Each row is a point. Each copy is the shape, with its points in the same order, turned, moved and blurred by noise. Is it also mirrored, or only turned?
In the rows, 128 means zero.

Shape:
[[ 73 171 144]
 [173 104 132]
 [153  76 144]
 [119 121  66]
 [111 105 115]
 [ 63 135 111]
 [ 70 128  21]]
Copy 1, 7 rows:
[[135 192 147]
 [144  72 140]
 [132  72 174]
 [ 74 115 106]
 [101 120 152]
 [ 84 175 149]
 [ 22 148  96]]
Copy 1 is: only turned
Copy 2, 7 rows:
[[ 96 104 174]
 [182 147  98]
 [197 109  99]
 [103 123  66]
 [136  97 101]
 [ 91  78 121]
 [ 48  97  47]]
Copy 2 is: only turned
Copy 3:
[[180 155 162]
 [ 64 106 165]
 [ 79  77 161]
 [ 99 141  93]
 [119 113 128]
 [167 134 119]
 [136 159  36]]
Copy 3 is: mirrored
Copy 4 (7 x 3):
[[ 67 108  94]
 [177 142 133]
 [157 147 175]
 [114 197 107]
 [115 158 134]
 [ 66 151 111]
 [ 72 237  87]]
Copy 4 is: mirrored

Shape, 12 rows:
[[ 88 109 106 145 132  97]
 [101 110 119 119 144 149]
 [138 114 173 159 124 141]
 [116 188 114 133 140 140]
 [187 245 104 119 121 163]
 [124 110 120 118 133 161]
 [179 107 188 133 118 165]
 [ 90 150 131 152 132 168]
 [ 92 130 111 132 142 143]
 [110 112 172 132  79 160]
 [106 170 148 123 145 124]
 [169 111 118 154  93 157]]
Copy 1:
[[ 93  98 172 125 137 102]
 [103  77 127 112 122 125]
 [107 127 155 103  99 179]
 [102 140 103 105 175 127]
 [141 209  48 118 183 147]
 [124  94 110 123 111 141]
 [143 128 122 100  72 197]
 [ 71 106 108 105 138 146]
 [ 95  89 125 110 147 124]
 [ 83 126 132  80  66 140]
 [109 132 131  72 161 132]
 [120 143 120 160  92 148]]
Copy 1 is: only turned
Copy 2:
[[104 114 158 112 102 134]
 [124 122 141 127 144 177]
 [113 172  90  96 126 159]
 [134 176 175 125 171 144]
 [189 249 173 162 189 136]
 [130 137 124 141 134 180]
 [157 186  55 111 130 177]
 [ 95 168 148 122 154 184]
 [108 131 159 132 145 165]
 [124 175 118  96  92 204]
 [135 163 161  89 161 156]
 [139 182 102 159  95 155]]
Copy 2 is: mirrored

Shape (14 x 9):
[[ 44 173  94 196 185 173 124 150 141]
 [212 108 121  74 130 186 186  74 172]
 [177 101 185 174 152  46 190 143 139]
 [193 124 161 165 143 122 163 221  88]
 [117 133 141  85 143 140  90  55  49]
 [131 121  93  83 183 102  70  79  97]
 [ 77 143 152 120 173 124 167 148 114]
 [111  84 114  88 154  65 138 207 125]
 [145 145 140  51 186  47 121  97 181]
 [125  85  85 170  83 117 162 166 151]
 [140  79 119 150 122 152 157 132 156]
 [114  84 167 159 112 121 105 133 154]
 [136 131  71 143  71 179 193 189 150]
 [ 98 182 102 115 133 158 124 175 150]]
Copy 1, 14 rows:
[[112 109 167 177 176 216 101 221 108]
 [227 145  90  98  70 183 121  70 146]
 [158 129 116 141 190  56 105 100 198]
 [174  45 148 155 119  68  74 149 178]
 [ 76 116 179  33  93 171 130 116 138]
 [ 76 123 101  31 115 165 100 153 132]
 [119 101 150 139 148 154 162 170 175]
 [ 92  69  58 139 129  87 152 165 159]
 [117 192  56  65 117 125 140 169 193]
 [137  93  99 188 141 108 121 115  79]
 [146 102 107 167 130 156 108  95 121]
 [ 80 132 130 176 125 134  95 101 145]
 [198  81 119 199  92 136 140 145  65]
 [134 120 132 162  89 162 126 212 117]]
Copy 1 is: only turned
Copy 2:
[[120 185  83 138 175 112  71 174 139]
 [113  85 159  50  77 232 101  64  98]
 [191 141 169 158 121 168 215  66  92]
 [228 144 149  84 113 158 202 160  93]
 [169  50 199  98 162 127  60 105 180]
 [155  48 125  85 173 118 106  74 192]
 [155 160 163 111 198 133 113 115 100]
 [162  94 124  78 213 122 200 110  81]
 [107 111 153  76 177 133 173   8 161]
 [126  85 107 137 114 133 163 149  48]
 [126  91 125 119 125 187 133 135  85]
 [117  87 165 155 159 165 164 148 122]
 [113 119 116  73  91 137 127 174  21]
 [102 147 128  59 153 107 119 163 117]]
Copy 2 is: only turned
